Rows are points. A path goes straight from each point to the next, and from the last back to the first. The post is the endless flat space through its rows: a point in 2 columns, a line in 3, a plane in 4, and so on, so that a path can go around it. Count how often the path circles the post. Going back the other way cancels.

Post (2 x 3):
[[ 1.6  1.8 -1.9]
 [-1.7 -2.3  2.7]]
Path (26 x 3):
[[ 5.3  4.6 -2.6]
 [-1.5 -1.0  9.4]
 [ 6.4  1.1  2.1]
 [-1.1 -2.4  0.3]
 [-6.9 -4.6  4.0]
 [-4.6 -0.9  9.6]
 [ 4.8  4.1  4.1]
 [ 4.8 -0.9 -5.0]
 [-0.9 -2.2 -4.8]
 [-3.3 -0.6  1.2]
 [ 2.1  3.5 -0.5]
 [ 5.9  0.7 -0.4]
 [ 2.5 -1.9  6.3]
 [-2.0  2.2  5.7]
 [-5.4 -4.6  4.1]
 [-0.7 -3.7  0.6]
 [ 4.4  1.1 -1.2]
 [ 0.6  0.6  5.8]
 [-3.4 -0.8  3.3]
 [-1.1  1.3  7.2]
 [ 4.9 -0.6 -0.1]
 [ 3.2 -1.3  5.5]
 [ 0.8  0.8  4.6]
 [-1.0  1.8 -1.1]
 [-1.6 -2.7 -5.1]
 [ 0.9 -3.2 -0.5]]
Times around: 0

Post (10 x 11):
[[ 1.5  6.4 -1.5 -1.4 -4.7 -1.5 -0.8 -0.2  0.8 -3.5 -1.8]
 [ 0.2 -1.1  0.3  1.0  1.8  2.3  5.4 -0.2  3.9 -2.4 -1.5]
 [ 5.3  0.2  0.2  1.5 -1.3  5.7  2.4 -3.7 -0.1 -1.7  3.8]
 [ 2.6 -4.2  3.0  6.3  3.8  4.5 -3.2 -0.7 -3.2 -4.6 -0.6]
 [-0.1 -0.7 -0.2 -4.1 -0.2 -2.2 -3.0 -1.0  2.5  1.0  1.6]
 [-1.8  2.6  4.5  1.1 -2.5  1.4  5.1 -3.4  2.3 -3.0  1.5]
 [-0.6 -1.3  0.4 -4.6 -6.6 -1.4 -3.0 -0.3 -0.9 -0.1 -3.0]
 [ 4.3 -7.0  2.7  3.5  4.9  0.5  1.0  2.8 -5.9 -2.8  1.1]
 [ 1.6  0.2 -4.2  1.0 -3.6 -3.6 -1.9 -0.1 -2.6  2.1 -2.7]
 [ 2.4  1.0 -1.8 -4.3 -4.1 -4.1 -0.2 -4.5 -3.3 -1.0 -2.7]]
Path, 28 rows:
[[  2.3  -2.7  -4.2   1.4  -6.8  -6.0   2.5   1.6  -1.1   3.7   0.8]
 [  1.7   0.4  -5.5  -2.5  -2.9   2.1  -1.9  -2.6   1.6  -1.0   0.6]
 [ -3.0  -0.4   0.3  -1.6  -6.1  -0.3  -2.6   6.6  -7.1  -4.2  -6.5]
 [  3.3  -3.3  -3.8  -0.8  -4.5   0.8  -7.7  -1.2  -3.3  -0.5  -2.8]
 [ -0.3  -2.8   1.0   4.4   0.3   6.9  -1.5  -1.3   9.7  -0.4   2.4]
 [  3.1  -1.5   1.7   1.3   2.3   0.3  -3.3   8.2   0.2  -2.9  -5.6]
 [  1.5   2.8  -3.0   4.1  -5.0  -0.5   4.6   6.4  -2.4   0.6  -2.2]
 [ -2.8   6.2  -2.0   4.5  -0.1   3.7  -9.4   1.2   4.4  -7.2  -6.7]
 [ -3.2  -1.7  -2.4  -1.1  -3.2  -5.8  -3.5  -0.1   1.3  -0.1  -2.5]
 [  1.2   1.0  -3.2  -3.4  -6.3  -4.2   5.3  -2.0   4.6   3.7  -1.1]
 [ -3.8  -3.4   4.9   2.4   1.0   1.6   1.6   6.5   4.2  -2.1  -3.3]
 [  3.7  -4.9  -2.0  -2.4   2.8   0.6  -1.8   4.9  -4.8   2.8  -0.2]
 [ -2.9  -2.0   0.4  -2.4  -0.2  -0.2  -1.4  -2.3   0.3   0.3   0.2]
 [  3.0  -2.7  -2.1  -4.7  -0.9  -2.5  -1.0   4.4   1.8  -2.7   2.8]
 [  9.6   0.8  -6.9   4.3  -6.9   3.0   2.7  -2.8  -4.0   1.6  -2.6]
 [  5.6   2.1  -1.4  -5.1  -2.6  -3.4  -4.9  -1.6  -3.5   0.6   0.8]
 [  0.9   1.3   7.2  -1.6  -0.2   4.5  -0.4  -1.1  -5.0  -5.1   1.3]
 [  1.1   3.3  -3.3   4.4   3.7  -1.1   0.1   1.4   0.4  -2.5   0.5]
 [  2.4   6.4  -4.8  -1.8  -5.0  -7.3  -1.3  -2.8   0.6  -2.5   1.2]
 [ -3.4   3.1   2.3  -2.2  -0.3  -5.7  -1.8   3.1   5.1  -2.5  -4.3]
 [  1.5  -1.0  -1.1  -2.0  -4.1  -3.2   4.4  -1.4  -4.6   0.3  -7.5]
 [  8.7  -2.9  -3.7  -2.9   4.1   3.6   4.2  -3.5  -5.9  -1.7   0.1]
 [ -4.2  -4.8   6.2  -1.8   0.8  -0.8   3.7  -0.9   1.0  -3.3   1.9]
 [  7.0  -3.0  -1.8   2.4  -4.1  -3.1  -2.6   1.3  -6.0   0.6   3.1]
 [ -2.6   4.5   5.4   1.3  -6.2  -0.5  -1.4  -3.6  -0.5  -4.9  -4.1]
 [  2.8   3.9   2.5  -2.8  -2.1   2.3  -4.2   1.9   0.9   0.2   4.7]
 [  9.2   1.0   5.8  -0.1  -4.4   1.7  -0.5 -14.5 -16.3  -5.6   2.1]
 [  4.1   0.3   3.4   3.3   2.1   3.2   3.7  -0.2   3.6  -2.8   4.6]]
Times around: 4
